Each row is a point. The last column is the point's height on a tilted bowl or saddle (a function of degree 2), plus a little noise. Count its main directions that bend up, bend down and stay straight.
(in the rows, 128 means zero)

Points (15 x 4)
[[ 95 129 106 134]
 [ 98 173 103 102]
 [174  79  86 131]
 [148 167 119 104]
 [ 42 107 156 205]
 [107 107 116 135]
 [176 195 115 102]
 [116 119 129 128]
 [169 173 140 109]
 [142 138 142 119]
 [139 107  12 212]
 [ 45 118  48 219]
 [105 134 204 172]
 [ 86 154 169 131]
 [209 139 171 165]]
Directions: 2 up, 1 down, 0 straight

Points (22 x 5)
[[173 146 108 215 141]
 [108 188 153 165  97]
 [ 85  92 125 102 120]
 [ 43 154 106 114  75]
 [111 112  56 124 140]
 [154 132  83 151 154]
 [ 59 117  83  81 100]
 [103 151 125 191 114]
 [156 152 131 174 141]
 [143 142 224  91  26]
 [167 130  88 209 145]
 [118  99 134 152 134]
 [105 191 121 112 102]
 [ 85 120  90 160 131]
 [185  56 165 165 114]
 [100  79 113  86 130]
 [ 50  78 207 162   7]
 [150 169 107 106 132]
 [223  48  93  50 103]
 [127  99  63 175 150]
 [101 135 121 115 122]
 [107 113  66 154 143]]
Directions: 0 up, 3 down, 1 straight

Points (41 x 7)
[[151 129 163 132 117 102 120]
 [ 78 125 158 115 136 110 131]
 [123 131  56  98  78 160 120]
 [110 147 145 155 120 138 130]
 [135 178  95 114 118 105 107]
 [ 62 177  89 172 129 102 112]
 [ 66 115 101 153  90 116 139]
 [ 41 195 157 127 155 128 102]
 [139 133 108 133 225 211   7]
 [145 161  80  86  63 102  82]
 [130  70 170 100 120 108 107]
 [120  78 132 174 113 168 112]
 [136 150 144 151 125 172 108]
 [115 125  88 112  83 142 132]
 [128 143 136 249 163 114  28]
 [183 100 107 200  96 130 121]
 [175 154 138 119 134 129  90]
 [125  76  93 140  62 120 120]
 [144 107 185 189 112 187  70]
 [150 124 126 162 215 129  64]
 [167 108 126 214 115 154  99]
 [116 117 142 145 126 120 135]
 [136 117  85 121  95 179 126]
 [127 142 130 122  51 133 121]
 [162  99 120 125 137 115 120]
 [155 124 110 118 119 160 115]
 [ 91 145 134  92 128 144 113]
 [ 89  95 135 168 166 149  97]
 [132 132 107 174 178  94  98]
 [ 51 144 106 121 121 193 124]
 [135 128 126 169 118 129 133]
 [152 175 166  86 128 119  54]
 [ 89 141 120 119 135 120 130]
 [ 96 139  73 142  87  83 128]
 [158 196 121  99 125 128  67]
 [176 109  99 124 132  75 110]
 [141 133 151 151  69 129 125]
 [ 58 105 106 149 125 103 126]
 [ 32 113  82 117 126 102 111]
 [163 125 111 174 185  98  96]
 [121 125 154 164 174 137  96]]
Directions: 0 up, 4 down, 2 straight

Points (77 x 9)
[[ 84  80 183 152 175 120 118 147 159]
 [141 172 109  99 176 116 115 155 103]
 [ 98 162 178 106 145  97  99 165 146]
 [163 148 141  65 134  62  84 164 206]
 [156 108 146 147 123 134 138 130 124]
 [135 133 220  88 164 159  98 164 194]
 [ 97 213  96  96 158  66  87 143  81]
 [118 130 116 121  75 167 149 114 114]
 [ 68 117 157  86 183 166  65 107 123]
 [102 112  72  48  72 165 104 173 202]
 [125 159 144 100 136 136  69 159 118]
 [136   7 169 114 128 136 148 145 150]
 [175 107 112 131 130 188 104  76 131]
 [144 122 101 106 140 147 146 108 109]
 [ 64 171 111 128 146 167 186 130 134]
 [118  89 131  95 117 113 164 189 180]
 [126 123 119 146 141 137  86 106 105]
 [175 137 185 133 118 183  75 131 136]
 [159  97 100  75 114 162  71  91 141]
 [113 161 146  81 147 152 156  76 154]
 [149  48  64 115 148 155 100 149 160]
 [ 95 144 109 185  94  78 131 137 181]
 [119  68 117 111 134 116 189 139 104]
 [ 81  92 106 153 136 124 127 128 118]
 [144 140 159  71  83  64 106 156 194]
 [162  69 176 123  91 132 102 117 105]
 [111 129 165 191 155 148 144 183 179]
 [115 138 176 105  96  54 147 141 135]
 [166 125 139 101 157 141 153 128 145]
 [129  56 158 149 172 105 143 135 160]
 [125 149 129 112 145 165 152  85 135]
 [114  99 118 179 121  77  99 146 159]
 [139 152  92 165 119 141 125 168 126]
 [157 182 165 112 103  96  98 162 153]
 [130 148 166 119 184 128 124 150 150]
 [ 87 182 104 133 143 198 113 112 117]
 [156 155  84  95 147 147 129 136 107]
 [164 112  69 113 123 146 111 138 120]
 [180 163 126 140  75 130 161 121 116]
 [132 195 129 152 127  85 196  78 116]
 [136 143 120 150 145 115 133 151 126]
 [159 155 137 168 167 150 146  98 159]
 [148 163 144 183 136 112 108  61 158]
 [101 116 133  96  82 105 138 139 149]
 [123 144 180 175 112 143 140 115 146]
 [121  76 104 119  83  75  84 171 227]
 [137 184 122 106 154 100 146  69 122]
 [150 170 123 132 214 116  96 129 110]
 [162 104 175 162 165 188 100 143 179]
 [116 126 152 111 149 155 117 157 131]
 [ 24  86 137 165 111  63 189 130 166]
 [112 134 157 158 154 121 155 158 142]
 [ 73 121  96  78 111 106 151  74 115]
 [118 201 163  86 102 149 104 110 170]
 [107  83 110 143 171 100 138 173 165]
 [178 142 187 127 156  57  42  56 202]
 [189 107 180  96  94 114  87 191 197]
 [133 132 147 135 132 183  99 128 118]
 [141 200  97 170 130 127  92 140 102]
 [140 186 140 133 159  90 150 157 120]
 [120 143 139 178 147 122  92 106 129]
 [168  97 179 156 125 146 121 118 138]
 [163 168  97 176 161 216 148 153 124]
 [155 112 126 216 155 175 155 124 168]
 [129 138 139 127  79 145 227 160 109]
 [187 119 136 103 139 110  57 133 172]
 [152 112 175 201 180 159 151 161 212]
 [ 93 211 139 144 111 145 123 172 164]
 [148 173  98 146  91 199 136 105 131]
 [122  33 166 120 100 117 112 163 158]
 [ 88  55  72 134  79 157 116 214 249]
 [145 134 107 135  65 138 168  73 101]
 [118  84 185 140 120 150 166 105  94]
 [ 89 187 158 148 184 119 139  92 155]
 [137 106 136 128  86 192  94 139  80]
 [144 162  39 103 147 134 127 121  67]
 [136  97 148 133 117 150  68 166 122]]
Directions: 3 up, 2 down, 3 straight

Points (73 x 9)
[[143 121 163  72 110 184 110 105 181]
 [ 90 150 131  92  98  77 205 109 165]
 [105 167 153  60  95 169 133  83 188]
 [ 85 131 141 101 168  99  91 112 146]
 [158 174  92 149  90 171 146  97 184]
 [162 111  67 172 174 117 120 120 134]
 [173 104  46 120 108 157 175 158 148]
 [130 184 154 144 100 119 131 108 153]
 [160  94 100 144 133  66 131 135 125]
 [125 127  86 113 139 121 174 125 124]
 [ 72 133 145  91 104 132 183 147 154]
 [179 154 125 100  66 190 118  75 225]
 [155 115 101 141 121  81 179 141 119]
 [140 177 110 142 100  93 128 127 138]
 [129  88 151 109 105 152  25 118 181]
 [103  98 104  98 142 107 153 124 127]
 [ 81  88  73 186 148 150 172 140 145]
 [123 127 116 132  96 131 142 183 133]
 [160 154 193 116 167 132 188 120 162]
 [109 152 153 106 121 113 106 141 127]
 [143  93  94 130 132  84 165 113 119]
 [172 101  98 114 126  87 143  85 141]
 [137 129 160  93  95 136 136  86 158]
 [138 136 165 136 175 236 115 194 231]
 [ 99 115 144  72 134 106 156 105 142]
 [103 175  76 139 135 114 137 160 139]
 [131  69 111 128 103 157  98 150 152]
 [138 132 124 124  19  96 166  78 194]
 [123 114 156 112 150 128 151 153 129]
 [131 159 120 125 135 133 113 114 134]
 [161 129 173 114 132 137 189 150 146]
 [147 150 184  92  83 147 112 140 158]
 [178 191  92 124 133 142  91 129 149]
 [173 139 125 105 145  82 175 155 118]
 [181 192 109 148 108 126 174 202 158]
 [120 147 115 198 182 146 171 131 151]
 [ 98 158 150 113 173 103 140 130 137]
 [155 182 151 153 111 163  82  89 182]
 [148  89 101 132  52 157 121 109 166]
 [114 143 196 161 136 166 164 145 168]
 [119  95 163 126 103 135 172 122 133]
 [111 141 161 105 103 110 159  64 164]
 [217 122 116  69 112 172 211 150 182]
 [124  74 105 198  89 176 159 112 150]
 [146  76 151 125 120 160 170  85 149]
 [181 139 136 194 150  83 108 135 142]
 [146 143 126  84  59 138 134 150 154]
 [121 129  80 182 128 115 143  60 156]
 [ 70 115 124 144  97  76  96 157 135]
 [130  45 109 114 132 108 137 149 134]
 [123  82  66 128 144 144 100 127 149]
 [ 56  72  80  80  84 135  85  88 181]
 [ 62 121 131  90  74  88 217  99 178]
 [140 142  67 137 127 135  96  82 157]
 [ 52 125 142  91 164 249 122 164 249]
 [103 175 157 131  92 112 182 103 168]
 [145 120  49 133 140 119  85  88 160]
 [101 196 140 128 115 144 122  93 165]
 [102 114 132 161 156  61 111 157 132]
 [161 124 220 174 112 120 107 140 162]
 [140  92 158 155 127 159 148 134 140]
 [149 122 184 121  96 110  83 121 147]
 [160 150 125 115 192 172 113 126 154]
 [143  79  87  96  62 116 160 153 146]
 [133 118 100 182  99 133 118 134 137]
 [ 66 140 127  78 115 160 107 120 159]
 [159 133 105 151 133  97 191 146 122]
 [120 138 132  89  84 126  92 138 138]
 [169 137  84 111 132 144 131 153 133]
 [ 79  72 116 104  99 192 144 123 162]
 [152 154 137 171 195 119 118 134 137]
 [139 136 178 158 126  84 136 113 136]
 [131 139 113 118 106 135 117 176 131]]
Directions: 6 up, 0 down, 2 straight

Points (65 x 9)
[[127  88 134 183 163  82  84  73 122]
 [170 174  69 140 149 145  91 115  86]
 [ 49 138  87 144 136  64 170 119  80]
 [ 30 136 185 148 156  69  87 117 103]
 [ 94  60 132 234 107  98 186 141  35]
 [127 113 174 166  86 199 141 148  87]
 [127 113 219 136 191 152 133 115 131]
 [136 167 152 143 198 165 188 110 102]
 [ 96 173 106 132 129  86 111 117 119]
 [170 124  76 120  76 142  96 132 111]
 [154 167 141 175 117 152 151  88 120]
 [128  46 111 175 129 113 105 114 115]
 [196 106 125 159 129  80 183 150  77]
 [ 95 176  52  81 151 112 135 120  73]
 [153 159  67 148 172  57 141  91  89]
 [144  87 203  41 143  99  75  89 133]
 [108  90 148 220  97 163 155 174  56]
 [ 41 142 109 166 127 119  93  50 107]
 [150 109 137  60 144  68 105 137 134]
 [122 124 117  88 122 153 109 249  88]
 [ 98 113 194 159  56  94 158  79 121]
 [183 121 146 146 130 128 106 180 113]
 [132 144 144 150 117 173 146 147  95]
 [105 166  53 107 197 177 127 142  31]
 [212  65  41 144 129 129 149 121  26]
 [107  99 184 136 122  68  66 108 141]
 [155 122 212 166 160  57  86  86 131]
 [103 119 155 100 176  93  97 154 132]
 [157  77  82 136 126 124 118 146 104]
 [190 178  29 141 184 169 119 149  21]
 [126 174 148 151 106 224 109  92 101]
 [235 177  99 103 208 160 196 146  17]
 [175 124 149 129 137  90 146 161 113]
 [ 95  92 103 137 168 119 151 154  89]
 [ 28 209 135  39 147 107 149 158  39]
 [120 116 183  36 186 131 154 111 106]
 [ 94  98 103 154 132  79 127 141 114]
 [ 59 136 182  76 222 125 129 129 103]
 [129 118 149  26 140 169 176  64  68]
 [133 111 109 141 118 194  86  88 105]
 [ 54  91 175 124 108  73 138 144 106]
 [ 99 118 149 122 146 163  89 151 112]
 [153 134 122 188 158 132 100 118 108]
 [100 125 120 114 183 131 103  96 120]
 [107 170 132 117  96 190 144  96  94]
 [111 109 144  65 187 180 114 134  82]
 [124 113 201  90 162 104 100  48 163]
 [201 140 100  68 103 189  28 212 102]
 [177 119 185  56 178 124  56  52 122]
 [143 120 148 130  94 170 114 143 112]
 [103 128 146  90 141 135 140 160 101]
 [123 113 106 113 132 179 109 180  87]
 [103 109  61 130 110 124 110 118 103]
 [105 104 133 111 148 187 132 123  91]
 [138 162 131  29 123 106 135  90  82]
 [176 160 154 133 132 132  95  73 129]
 [173  85  89 145 158 141 110 116  94]
 [ 98 142 151 173  78  92 141  58 131]
 [117 154 115  72 111  91 157 147  92]
 [192  33 162 104 108 170 139 129  81]
 [130 131 144 117 162 100 135 136 129]
 [ 94 131  79 150 199 117 165 171  59]
 [134  98 150  79  97  61 107 188 127]
 [115 170 150 127  96  73  97 112 125]
 [141 103  58 136 141 114 141 200  84]]
Directions: 1 up, 5 down, 2 straight

Points (63 x 9)
[[153 115 112 113  92 132 153  75 110]
 [ 97  75 130 175 117 173 101  71 165]
 [112  55 120 115 122 140  93  22 159]
 [149  82 151 152 118  81  83 175  98]
 [112 123 134 117 103 104  60 157 135]
 [181 182 116 119 107 176  94 186  76]
 [ 99 111 138 191 126  91 148 143 107]
 [ 77 145 190  64 114 125  57 190 130]
 [129 132 133 199 216 119 163 151 107]
 [139  77  25  69 111 172 195 144 123]
 [133 158  99  91 102  87 153 125 129]
 [225 143  62 185 188  77  62 109   7]
 [ 54  51  89 150 110 144  94 132 181]
 [115  93 111 121  41 145 105 154 125]
 [120  58  88 127 167 157 183 123 122]
 [141 174  76  95 109 148 153 102 117]
 [127 210  98 215 191  48  95 161   9]
 [151 189 166 144 128 117 168  76 104]
 [ 86 115 195 172 104 103 100 144 145]
 [ 97 123 126 156  13 108  71 136 140]
 [160 177 103 116  90 108  59  54  58]
 [105 167 116 170 179 182  83 116 143]
 [167 162 204 143 166 164  97  99 143]
 [102 167  71 171 120 154 187 119 123]
 [132 204 135  94 141 113 101  60  91]
 [ 85 116 146  82  48  71  94 145 171]
 [ 95 164 128 151 128  75 146 158 116]
 [ 79 218  95 119 105 133  98 138 112]
 [175 148 137 109 145 155 175 136 116]
 [117  64  88 176  18  63 131  59 124]
 [121 222 176 109 167  75 172 127 115]
 [104  97 118 128 201  97 148  53 146]
 [149 144  48 117  41 199 152 171  93]
 [212  60 142 118  86 131  63 160  25]
 [ 61 168 148 103  97 164 152 118 160]
 [122 110 127 208  84 144  81 151  89]
 [174 166 117  86 149 144 194 104 114]
 [ 70 147  30 109  98 126 147  95 168]
 [108 167 249 100 112 116 155 104 141]
 [112  65 158 103  90  58 119  98 142]
 [199 104 140  88 109 152 187 199  81]
 [ 93 110 101 132  47 158  85 186 113]
 [ 75 105 175  78 160  75 191 140 127]
 [ 80 193 244 160 126 113  95 158 155]
 [104 133 200 143 113 122 188 178 121]
 [146 142 138 125 173  55 130  44  85]
 [ 84 126 107 129  71 120 170 126 164]
 [ 83 170 135 146 139 149 129  66 148]
 [ 66  87 144 117  99 160 131  47 175]
 [ 47 121 114 162  85 157 129 148 159]
 [182 156  89 121 183  90 175 169  95]
 [163  39 197 114 176 145 132 132  94]
 [ 99 105 129  61 143 114 134 130 143]
 [135 235 103 225 113 180 144 109  64]
 [164  97  75 166 137  96 139 142  70]
 [112 112  33 194 129  66  69 117  86]
 [143 124 141 115 147 242 141 118 100]
 [124 171 160 131 178 152 158 133 143]
 [165  51 108 146 136 167 120 125  84]
 [ 82 205  96  78 159 112 101 141 109]
 [131 125 158 115  97 147 118 130 129]
 [130 131 179 101 158  58 169 154 124]
 [124 169 161 147 228 170 183 166 143]]
Directions: 2 up, 4 down, 2 straight

Points (65 x 9)
[[148 177  95  92 152 160  56 116 113]
 [188 200  45 119 100  86 206 184 191]
 [148 138 165 154  96  83 116 209 101]
 [100  91 110 101 127 124 144 136 114]
 [ 53 117  95 143 111 103  91 107 124]
 [139 158 136 166  96 169  57 139  95]
 [108  80 122 107 149 196  91 161  72]
 [102 131 150  87 176 173 102 108  76]
 [ 97  85 111 129 150 157 130 155 104]
 [125 132 130 165 130 120 102 149 125]
 [156  97 106  64 182 134 119 106 135]
 [159  82 136 119 150 200  72 164  99]
 [ 66 143  91  54 135 146 145 127 121]
 [148 119  83 127  80 120 124 128 141]
 [106  64 169 192 184 119 134 125  81]
 [106 149 106 115  31 129 108  80 126]
 [107 115 165 182 132 110 122 129  93]
 [157 107  87 143 174 109 150  88 119]
 [121 132 105 201 136 118 137 187 134]
 [126 137 144 158  27 120  69 126 114]
 [120 161  59  80  46 132  88 143 130]
 [ 80 137 101 138 225 129  32 183 184]
 [118 123 148 164 149 185 212  82  60]
 [141 150 110 161 102  93  65  75 116]
 [ 95 150 182 132 169 116  89  88  57]
 [ 43 110  49 171 134 104 214 153 153]
 [133  81 128 167 107  74  92 117 128]
 [156 112  73 146 174 169  60 130 131]
 [105 183  80 192 112 171 181 155 156]
 [155 140 183  78  83 125 202 149  96]
 [ 29 105  93  54  61 104  49 148  83]
 [169  80  82  85 129  75  42  75 176]
 [171 187 168 160 101 103 154  49  32]
 [132  44 122 127 133 127 108 160 106]
 [175 110 175 140 152 118  87 108 111]
 [ 94 113 166 173  73 105 145  96  85]
 [126 106  28 202 136  75  86  36 102]
 [161  73 127 117 137 170 135 123  95]
 [165 196 181 198 115  89 146  67   7]
 [ 93 116 178 163 131 116 188  60  34]
 [109 131 137 170 167 144 177  70  62]
 [210 136 131 109  97 182  76 153 102]
 [207 106 149 111 136 137 109 187 143]
 [ 80 154 142 129 193 176 182 204 179]
 [131 131 104 175  96 138 173 159 136]
 [107 155 157 177 123  93 167 100  84]
 [103  73 119 133 132 177 132 128  71]
 [ 82  96  74 141 113 137 226  89 119]
 [129 175 121 108 135 130  96 168 136]
 [ 92  38  98 162 106  32  83  93 133]
 [192  87 150 122  97 170  55 168 109]
 [164  87 100  99 129 215 139  93  46]
 [249 146  85 129  55 108  41 176 137]
 [ 92  57 160 148 123  89 133  60  60]
 [126  93  61 140 170 124 131 118 129]
 [100 135  44 216 141 126 116 118 118]
 [104 115  65 102   9  99  89  51 181]
 [152 164 117 123  77 113 172 161 146]
 [ 95 116 130 116 130  89  91  97 113]
 [ 85 140  72 136 101 118  65 132 138]
 [111  59  82 159  96 169 118 122  80]
 [ 81  29 118  86  59  80 158  90  90]
 [156  80  97  86 142 150  86 170 124]
 [ 83 135 164 141  76 100 114 114  88]
 [172  92 123 110 135 194 160  79  61]]
Directions: 2 up, 4 down, 2 straight

Points (64 x 9)
[[ 89 130  92 208 143 138  80 197 100]
 [ 75 114  45 160 125 167 143  81 127]
 [ 93 147 122 122 150 207 173 211 186]
 [171 129 131  21 110 192 141 107 175]
 [148  84 116  86 135 163 158 119 161]
 [157  90 163 187 147 182 104 107 145]
 [127 108 195  70 124 143 150 130 165]
 [121 122 177 140 127  91  66  79 128]
 [116 118 144 156 112 100  94  97 128]
 [181 164 153 111 165 136 145  90 168]
 [136  89  99  61 132 122  87 128 131]
 [ 81 138 118 159 160  98 184  70 135]
 [ 67 148  84 110 146  93  85 185 197]
 [180 133 148 169 101  71 158  21 141]
 [105  86 126 125 134  69 136 124 133]
 [225 137 108  87 141 136 115 154 140]
 [114 105  87  82 163  92 144  93 123]
 [ 76 153  80  39  94  88  94 159 202]
 [116 143  66  36 153 161 138 102 145]
 [145  82 190 103  97  94 173 104 128]
 [168 161 112 106 144 117 127  82 147]
 [160 175 144 114 138 150 104 185 136]
 [132  79 179 159 170 138 158 123 186]
 [148  83  47  60 137 117 140 112 129]
 [130  95  73 166 131 121 102 209 138]
 [173 133 165 145  94 144 163 105 151]
 [117 133  93 168 121 129 102 135 121]
 [133 105 100 177 125 103 198   7 120]
 [ 71 242 193 128 120  85 118 145 202]
 [158 129 131  92 113  99 152 111 140]
 [139 127 117 110 122 121  83 143 136]
 [236 203  18  41 140 105 127  76 177]
 [128 165 132 146  89  64 139 107 165]
 [ 72 153  66 163 157 172 140 101 130]
 [139  72 122  75 160  74 111 109 116]
 [138 188  54  87 118 179  68 113 149]
 [179  88 113 175 175 165 152  92 149]
 [ 34 135  52 136 128  67  80 167 249]
 [143 219 169 144 129  86 152 119 165]
 [ 93 168  99 115 111 112 219 114 162]
 [ 74 172 146 126 134 104 186  65 147]
 [182 171 166 133 108 118 128 107 149]
 [145 154  83 128 152 108 156  71 141]
 [111 135  90 159 120 115 119 107 135]
 [ 70 155 209 178 117 217 145 141 166]
 [191 104  68  93 146 122  79  81 121]
 [154 214 157  77 198 114 149 188 179]
 [156 111  80 146 167  91 113 190 142]
 [150 159  50 178 136 143  87 110  86]
 [135 113 131  79 125 200  66 211 161]
 [197 119  86 174 133 134 199  70 126]
 [137 135 109  95 112 102 138 109 142]
 [148 211  78  91  75 123  38 119 204]
 [ 85 109 104 138  62 173 150 137 141]
 [ 90 131  90 140 178 146  90 170 139]
 [148 137  68  69  81 134 107  92 149]
 [137 122  99  74  77 136 141 134 145]
 [ 98 147 128 147  93 146  83  95 141]
 [144 172 128 138 166 161 117 106 139]
 [166 164 135 108 102  94 141  92 152]
 [154 202 112 120 170 124  69  83 153]
 [201  87 178 190 142 187 161 120 200]
 [148 193 106 150 133  28 119  95 187]
 [164 132  94  56 165 153  45 141 138]]
Directions: 2 up, 1 down, 5 straight
